Each point is reached from the start by the listed moves, each made once or not at all, plus a little noise. Say if it took an odd or an even number of moves. Then give how often each move was made.

Moves:
(1): [-37 -22 -45]
(2): [ 12  17 -25]
Start: [-5 -2  4]
Points:
[  7  16 -21] -> odd (0, 1)
[-31  -6 -66] -> even (1, 1)

Moves:
(1): [ 32   3  18  -9  10   8  11 -10]
(2): [ 1 12 26 15 -2 13 16 28]
(3): [  2 -22  28   3  -9  16  -3 -20]
(4): [ 12 -11  11  26   9  -6   1  -1]
(5): [ 13  33 -29  -8  20  49   9  -3]
(6): [ 35  -7  -4 -10 -11  -3  -6   0]
Start: [ -3  15  17 -13   4  -3  -9 -11]
Points:
[ 58  20  50   0  34  64   7 -44] -> even (1, 0, 1, 1, 1, 0)
[  9   7  27  10  14  -9  -8 -14] -> odd (0, 0, 0, 1, 0, 0)
[ 47  31  41 -15   2  70   7  -6] -> even (0, 1, 1, 0, 1, 1)
[59 22 52 15 10 64  9 -7] -> odd (0, 1, 1, 1, 1, 1)
[ 45 -13  79  21 -11  15  -1  -2] -> even (0, 1, 1, 1, 0, 1)
[ 91   9  41 -12  25  59   0 -46] -> odd (1, 0, 1, 1, 1, 1)

Moves:
(1): [  4  19 -12  17 -22  -9  13   9   9   7 -22]
(2): [-21  -3  -1   2   8 -10 -19 -18   6 -22   2]
(3): [ -9  -1  18  -7   4  -3   9  -1  -9 -18 -17]
(4): [ -1  -9  -8   7   8  13 -19  -7  -1   2 -18]
(5): [ -1 -13 -12 -10  -4  -6   1   3  -4  -2   1]
(6): [-13   4  -6   1   2  10   5  -8  18   7  -5]
(7): [ -6 -15  -3   6  13   2   5  26 -22   1 -12]
(8): [  0  18   1 -13  12  -6  -5   7   8  -1 -19]
(9): [ -4 -10  14   4   0 -12   2   5   9  -4  -8]
(10): [ -9   5   5  -2  -5  -7  -5  -7 -10   9  -6]
(11): [ 14   5  13  23  21 -29  15 -15  -7  -4   8]
Start: [-13  10   4  -5   5   9  -7  17  10 -13  -3]
Points:
[-59  12   2 -22  19 -25 -29   0  36 -25 -38] -> even (0, 1, 0, 0, 1, 1, 0, 1, 1, 1, 0)
[-56  18  39  10  55 -38 -25 -28  27 -43 -63] -> even (0, 1, 1, 1, 0, 1, 0, 1, 1, 1, 1)
[-34  15  -4  -8  12  -7  -9  48 -18 -13 -95] -> odd (1, 0, 1, 1, 1, 0, 1, 1, 0, 1, 0)
[-15  13  -8 -25  13  -4  -8  25  14 -17 -20] -> even (0, 0, 0, 0, 1, 0, 0, 1, 0, 0, 0)
[-44  19  31  33  41 -52 -10  16  -8 -39 -94] -> odd (1, 1, 1, 1, 0, 0, 1, 1, 1, 1, 1)

Moves:
(1): [ -3 -16   7   3   3 -11 -22   1   7   7  13   3   6   1   5 -18   4  -4
  -4  -5 -11  -9]
(2): [ -5  -4  -3   1   9   8  -9   3   4 -14   0   3   0   8   4  -3  -3   3
   1   5   7  12]
(3): [-12  19   7  -1  -2  11   4 -17  18  10   0 -15  -3  17   0 -25 -13 -22
  -8   1  17 -14]
(4): [  3  -3   0   1   8 -14   0  -2 -14   6  -8  -3 -11   8  10   1 -15   6
  -8  13  12  -5]
(5): [  7 -12   5  -3 -13   0  23 -15   1 -14  -1  -8   4  -5   3   4  -1  12
   8  -7   4   1]
(6): [  8   0 -13   6   7   0  -7  -9  -1   1   3  -9  -2  -8 -11  13  19  -4
   9  10  -2  -7]
(7): [ -2 -11   3   6   1  -5   8  -9   6  15  13  -1  -3 -14   6   4  -3  -5
  14   5   8  -7]
(8): [  2 -23 -11   6  15  -4   4   9  12   0 -11 -15 -13  -4   7  -8 -10   2
  -8   8  12  10]
(9): [ -4  -1  -5   9   4   1  10 -15   1   2  -8   0   1  -2 -11   1   5   7
 -15 -13   3 -10]
(10): [ -7  -6 -12  -3   2  -6   6  -7   3   6  -5 -17  10   9 -17   3   8   4
   1  -5 -10  18]
(11): [  2 -11   5  12  13   8   3   3  -6  -3   5 -20   2  23  -1   5  15  -2
  11  -6  -5   4]
(12): [ 11 -11  15  -2   3 -13   0  12 -10 -25  -4   1  16 -12  -6 -14 -17  -1
  -7   1 -13 -16]
(13): [ -1  -5  14  -2  -9   2 -10   8 -16   9  -1 -14   5  -4   7   1   2 -13
 -14  -9   7 -12]
(14): [ -5   0  11  -2 -13  13 -12  -8  22  13  -3  -9   5 -17  -1  16  -4   2
  -4  -4 -18 -16]
(15): [ -4   0   0  10  -7  11   9  24  -2  -1   5  11 -10   2 -18  -8 -12  24
  -5 -13  -9  -3]
(16): [-15  20 -17   0  19 -21 -20  -8   4  -5  -2   8   6  -7   5  11  -2  -6
   6 -22  -6  -7]
(17): [ 14   2  -5  41 -13 -10  12  -3 -15  -2  22  -2  14  12   6  -5  -3 -17
  -5 -28   2   6]
(18): [ -4   1   2  -5   7  -7  -4   6   0   6 -13 -18  17   1  -3   3   1   8
   0  15 -13 -15]
(19): [  8  -7  -4   6  -1  10  -9  13   2  13  -2  -3  -9 -12 -14 -11   6   3
   2  -9  -3   1]
(20): [ -5  -7  -2   0   0  -4   7   4 -22   5 -15  -5  -9  -4   4   5  -1   5
   4  -9   0 -12]
Start: [  7   5  -8  -4   3   2  -4  -4   5   8   7  10 -13  -7   3   0   8  -5
   2  15  -7  -8]
Points:
[ 11 -33   4  26  29  -6  13  40 -46  12 -33 -25 -16  -2 -35 -19  -9  46
 -14  -6 -33 -64] -> even (0, 0, 0, 1, 0, 0, 0, 0, 1, 0, 1, 1, 0, 0, 1, 0, 0, 1, 1, 1)
[ -5 -61   3   9  25 -30 -14 -15  47  32 -10 -45  28 -46 -18 -12  -7   9
 -18  17 -48 -52] -> even (1, 0, 0, 0, 0, 0, 1, 1, 1, 1, 0, 1, 0, 1, 0, 0, 0, 1, 0, 0)
[-46  28 -36  -3  41 -16  -9 -38  13  20 -35 -35  11  15 -13  -7   4  -6
  -8 -13  -8 -35] -> odd (0, 1, 1, 0, 0, 0, 0, 0, 1, 1, 0, 0, 0, 0, 0, 1, 0, 1, 0, 1)
[-11 -16   8   9   6  26   1 -18  14  26 -10 -88   5  29 -23  10   5  15
  -4  15 -16 -44] -> odd (0, 1, 1, 1, 1, 1, 0, 0, 0, 1, 1, 0, 1, 1, 1, 0, 0, 1, 0, 0)
[-31  13  12   9  -3  -9   5 -40  27  51 -10 -38  -2 -27   1   9 -34   8
 -22 -19  -2 -95] -> even (0, 0, 1, 1, 1, 0, 1, 0, 1, 0, 0, 0, 1, 1, 1, 1, 0, 1, 0, 0)
[-16  -7  12  -3   8 -36 -35 -17  20  20  -9 -59  32 -21 -24 -13 -23   3
 -20 -10 -48 -92] -> even (1, 0, 1, 1, 1, 1, 0, 0, 0, 1, 0, 1, 1, 1, 1, 1, 0, 1, 0, 0)
